Every row gives one point. Each copy is the shape, with its points in the same order, turned, moved and blurred by noise. Is it also mirrored, or only turned?

Shape, 9 rows:
[[ 10  12  -2]
 [-24 -14 -20]
 [  9 -32  29]
 [ 16  12  -8]
 [-33  33  -7]
 [ 25  38 -39]
 [ 17  27 -51]
 [ -8  25  29]
 [  3  -3  51]]
Copy 1:
[[  9  -4 -22]
 [ 37 -24   8]
 [-19 -38  -5]
 [  4  -2 -33]
 [ 30  27   4]
 [ 43  10 -60]
 [ 57   5 -60]
 [-13  21  -1]
 [-36 -10   5]]
Copy 1 is: mirrored
Copy 2:
[[ -2  -3  -5]
 [-16  30  13]
 [ 31  -4  34]
 [  2  -3 -12]
 [-53  -5   2]
 [-13   4 -53]
 [-17  22 -51]
 [-19 -30  16]
 [ 13 -39  36]]
Copy 2 is: mirrored
Copy 3 (9 x 3):
[[ 30  15 -10]
 [-17  -2 -16]
 [ 19 -34  22]
 [ 29  10 -17]
 [ -9  48  -4]
 [ 40  36 -49]
 [ 29  28 -54]
 [ 17  31  30]
 [ 27   1  49]]
Copy 3 is: only turned

Shape (10 x 4):
[[-28  20  -2   1]
 [ -6 -19  14  11]
 [ 33 -42   9 -31]
 [ 18   6  28   8]
 [ 13 -21  27 -16]
 [-27  -6 -26 -21]
 [-10 -21   0   7]
 [ -8   2 -42  -9]
 [  9   9 -28 -39]
 [-17 -26  -2  -5]]
Copy 1 (10 x 4):
[[ -9  17  -6 -12]
 [ -7 -17   3  13]
 [ 31 -60 -16  -2]
 [ 18 -10  28   2]
 [ 11 -46  14  -4]
 [  0   2 -44 -15]
 [  2 -10 -12  14]
 [ 22  12 -44  -5]
 [ 38  -5 -32 -30]
 [ -6 -21 -21   9]]
Copy 1 is: only turned
Copy 2:
[[-14  21  32  -4]
 [ -6 -22  15  -1]
 [ 21 -37 -13 -48]
 [-28 -13 -13 -15]
 [ -7 -30   4 -36]
 [ 27  15  35 -14]
 [  6 -18  17  -1]
 [ 30  28  11  -3]
 [ 24  27  -1 -37]
 [ 13 -17  27 -10]]
Copy 2 is: mirrored
Copy 3:
[[-23  21  11  -8]
 [  9  -3  21  17]
 [ 47 -41  19 -17]
 [ 32  21  20   1]
 [ 30 -11  34  -8]
 [-28 -18   2 -19]
 [  2 -11  11  12]
 [-16 -11 -24 -18]
 [  2 -13 -10 -47]
 [ -5 -20  18   6]]
Copy 3 is: only turned
Copy 4 (10 x 4):
[[ 23  13 -12  40]
 [  2 -13  24  24]
 [ -9 -42   6 -30]
 [  0  12  28  -1]
 [  9 -17  24  -8]
 [ 14 -15 -34  28]
 [  0 -18   9  27]
 [ -8  -6 -40  32]
 [  3   0 -38  -3]
 [  8 -29  -2  32]]
Copy 4 is: mirrored

Shape (7 x 4):
[[ 18   3  -8  17]
 [ 14  -7  34 -23]
 [-18  13  25  36]
 [ 32  28 -24 -18]
 [-29 -11  34  43]
 [-11  12  15 -11]
 [  7 -11 -25  10]]
Copy 1:
[[  4  11 -26   2]
 [ 22   9  21 -30]
 [-31 -19 -11 -13]
 [ 19  60 -26  -4]
 [-29 -46  -1  -6]
 [-10  18  16 -11]
 [ 10  13 -23  19]]
Copy 1 is: mirrored
Copy 2 (7 x 4):
[[ 23   3 -21  16]
 [ 47  13  19 -18]
 [ 19  -7  23  43]
 [ 18  44 -34  -2]
 [ 20 -34  34  39]
 [ 14  16  21   3]
 [  4  -6 -27   2]]
Copy 2 is: only turned
Copy 3:
[[ 16  -7 -19   7]
 [ 27 -10  32  -9]
 [-17  28   7  22]
 [ 34  -6 -31 -33]
 [-32  12  19  41]
 [ -1   7  16 -17]
 [  1 -27 -24   1]]
Copy 3 is: only turned
